Each wall is flat, endless, passes through zero and stands at right angles to its row. A trip goes straight from one point to another. List the walls that it crosses, first one first.

Walls:
(1): -3.2 20.5
(2): -15.9 20.2
(3): 11.2 -5.3
(4): 9.4 -5.6
(5): 21.4 9.9
(6): -17.7 37.1
Trips:
15.8 -6.3 to -6.8 -6.5 => 5, 3, 4
-28.2 -10.7 to 10.9 -45.4 => 6, 2, 4, 3
-8.9 -12.8 to -47.1 -15.9 => 2, 6
2.3 8.1 to -5.5 18.2 => none
1.1 -4.6 to 20.0 20.2 => 5, 1, 6, 2

Walls:
(1): -16.2 -12.8 11.5 -22.9 22.4 14.7 -21.1 1.9 -1.6 8.2 0.2
(2): -1.8 -31.2 35.8 1.9 -3.9 8.3 38.7 -15.1 24.1 -13.0 -14.4
(3): -25.5 -1.8 11.8 5.0 -5.6 1.5 -16.1 -8.4 -1.5 4.8 -15.8
(4): 4.2 -13.1 12.0 -7.3 -16.7 0.1 -7.4 20.0 1.8 21.4 -15.4
(5): 10.7 21.1 -11.0 -10.0 18.9 7.5 2.3 -58.1 21.3 -8.7 -5.5
(6): 15.3 -26.2 -6.0 -2.4 -16.0 3.4 17.3 -13.9 -7.2 -13.5 0.8
(7): -14.5 11.8 44.4 -38.2 -22.1 41.2 1.2 4.2 11.5 25.9 -22.9
(8): -5.4 14.4 11.6 -4.8 6.0 12.9 0.8 -15.3 -20.2 -24.4 -16.9
(9): 10.6 13.8 -30.3 15.7 -9.2 -29.7 9.5 36.6 26.4 8.3 38.2
(10): -19.9 2.7 -7.7 -20.0 19.3 -8.2 21.7 -8.6 -1.1 -16.2 -30.4
Trips:
-33.2 -28.6 30.7 2.9 -11.5 -5.7 -0.8 -20.5 4.9 -13.1 -15.7 to 16.3 -12.6 8.7 -4.2 -3.2 9.9 12.5 -6.4 4.5 -20.9 -3.3 => 5, 4, 1, 3
-5.7 1.1 -32.3 -19.5 32.5 16.8 -44.4 -8.7 19.9 12.7 14.3 to -7.8 22.1 8.5 28.2 2.4 9.6 -8.1 -27.3 -21.7 10.7 26.4 => 9, 8, 1
12.8 5.6 -17.0 22.0 -0.7 -4.0 -4.6 -3.2 1.1 7.4 1.8 to 18.7 -24.0 -41.2 -11.4 14.9 23.3 24.3 36.7 -27.3 -17.5 -31.9 => 6, 5, 10, 4, 8, 9
-20.4 5.2 28.4 -35.0 -7.9 -8.8 -5.9 1.7 -24.2 -6.4 -22.9 to -15.9 -17.4 -2.9 -11.7 10.5 24.0 12.8 -3.8 17.6 -33.0 -28.0 => 6, 5, 4

Walls:
(1): -3.7 16.7 24.6 -25.1 34.6 33.6 -3.7 0.7 -12.4 -31.1 -12.0 -10.0 -9.4
 -4.8 11.0 8.0 28.1 -20.4 -18.5 31.6 19.4 -12.6 2.2 17.9
(2): 15.9 7.7 24.3 -20.8 -16.4 -20.5 3.0 25.5 30.1 29.8 4.9 -14.1 -5.1 14.8
 11.6 14.2 13.9 -10.5 -10.6 -36.5 17.9 -6.7 -0.3 41.9
(3): -18.9 -13.8 19.0 2.2 34.3 4.4 -41.1 -27.7 -1.9 14.2 -18.9 -18.9 1.3
 -50.8 -22.6 5.2 -40.4 9.0 -11.1 0.5 21.6 9.4 2.8 -14.0
(4): 16.0 16.6 22.0 7.1 10.6 14.6 -15.2 -21.2 -13.5 27.1 -16.1 18.4 -42.5
 -2.3 10.9 -9.1 -15.2 15.0 20.2 -8.8 -15.4 -53.5 12.0 10.7
(5): -11.6 -18.8 5.3 -22.2 -20.1 32.8 -7.6 -28.9 -4.2 -9.4 1.9 31.4 -5.3 5.0
 -12.4 7.8 27.2 -16.7 -7.8 20.5 3.8 -4.2 -12.1 3.8
(6): -38.5 -5.4 24.7 6.0 -7.3 -12.2 -8.8 1.7 29.2 35.0 18.3 0.9 -12.5 -6.3
 -3.5 -7.2 13.2 -13.9 -4.4 21.8 -0.8 3.1 16.1 8.3
(7): 13.8 -26.4 7.5 18.4 12.8 2.1 -43.1 29.1 16.9 4.2 19.7 -22.1 -41.5 24.0
 -8.1 16.2 15.0 12.5 -36.1 17.5 10.9 -22.4 1.7 44.4
(8): 16.8 20.4 -27.9 -11.9 -30.2 -7.4 4.0 -6.0 7.0 4.8 -35.1 -9.4 -2.4 12.8
 3.3 21.3 13.1 -32.2 -1.3 6.9 3.8 26.9 12.8 38.1
(9): 2.6 -14.8 3.0 -10.4 -45.4 -22.2 26.5 -0.6 37.2 -3.8 9.2 1.8 1.9 -14.9
 -29.8 -3.7 -18.4 3.7 -5.9 -14.6 14.5 -36.5 -28.4 19.9
Trips:
16.1 7.5 -9.6 -3.9 26.1 -25.4 12.4 -22.5 -6.1 -6.9 3.3 -18.6 -20.5 -2.1
 13.1 -13.8 1.4 -19.3 5.9 -15.8 -14.5 8.4 -0.6 -14.2 to 33.6 14.4 5.2 -11.2 -7.5 -0.7 -0.3 7.0 -6.5 4.8 -14.7 17.6 22.7 -14.4
 -25.9 -6.3 -13.8 40.2 19.5 9.7 0.4 16.1 24.3 -33.8 => 3, 8
-7.7 -25.0 -2.5 -26.7 -5.5 12.4 28.9 -12.6 17.7 10.8 -13.3 9.9 -32.5
 -13.5 -17.8 38.2 30.4 16.8 4.3 22.1 -3.7 3.0 -6.7 19.9 to -7.8 -29.0 5.3 0.3 -0.4 33.3 -15.2 -23.0 -3.8 -2.0 -9.0 -42.8 -8.1 12.1
 30.3 -4.7 -14.2 7.6 18.3 22.7 -33.7 -19.0 7.4 -26.8 => 2, 3, 9, 8, 6
6.9 -22.0 4.4 -21.6 0.6 -3.9 -20.7 13.5 20.3 3.1 3.8 -27.3 3.8 -12.3
 -24.7 4.3 -37.8 -30.1 3.3 2.6 -31.9 21.9 -35.4 44.7 to 6.6 5.9 -5.2 -0.7 5.7 0.4 50.3 -8.4 -15.8 4.4 13.3 7.9 21.0 7.5 -24.5
 9.6 -2.0 22.1 -10.4 -28.4 15.9 0.3 -5.6 7.4 => 6, 7, 3, 8
-3.9 21.9 24.0 21.0 -2.4 32.6 -47.2 24.8 18.1 -25.0 8.1 5.2 -5.5 -1.5
 -20.3 -4.6 9.0 -9.9 7.7 24.2 -21.5 -6.5 -19.0 -8.7 to -9.4 -12.0 20.9 -14.6 21.8 -1.0 -17.1 1.4 22.4 -17.3 -43.9 26.8 9.5 0.6
 -50.6 4.9 8.7 -15.8 -16.2 20.7 -9.0 -20.1 23.8 23.2 => 9, 8
-0.3 14.6 1.5 33.0 -2.0 -49.5 3.4 -16.7 -8.6 -25.3 6.8 -10.8 -4.2 -35.8
 16.3 -25.6 -5.3 -10.5 -31.6 -47.0 -9.6 13.0 -27.4 1.6 to 5.2 -32.3 33.8 7.5 -0.2 30.7 35.9 -6.8 14.3 12.9 -51.1 -13.8 5.9 3.8
 -22.7 13.9 -29.1 -1.8 1.6 10.5 -28.7 -30.5 -13.6 -40.0 => 2, 4, 5
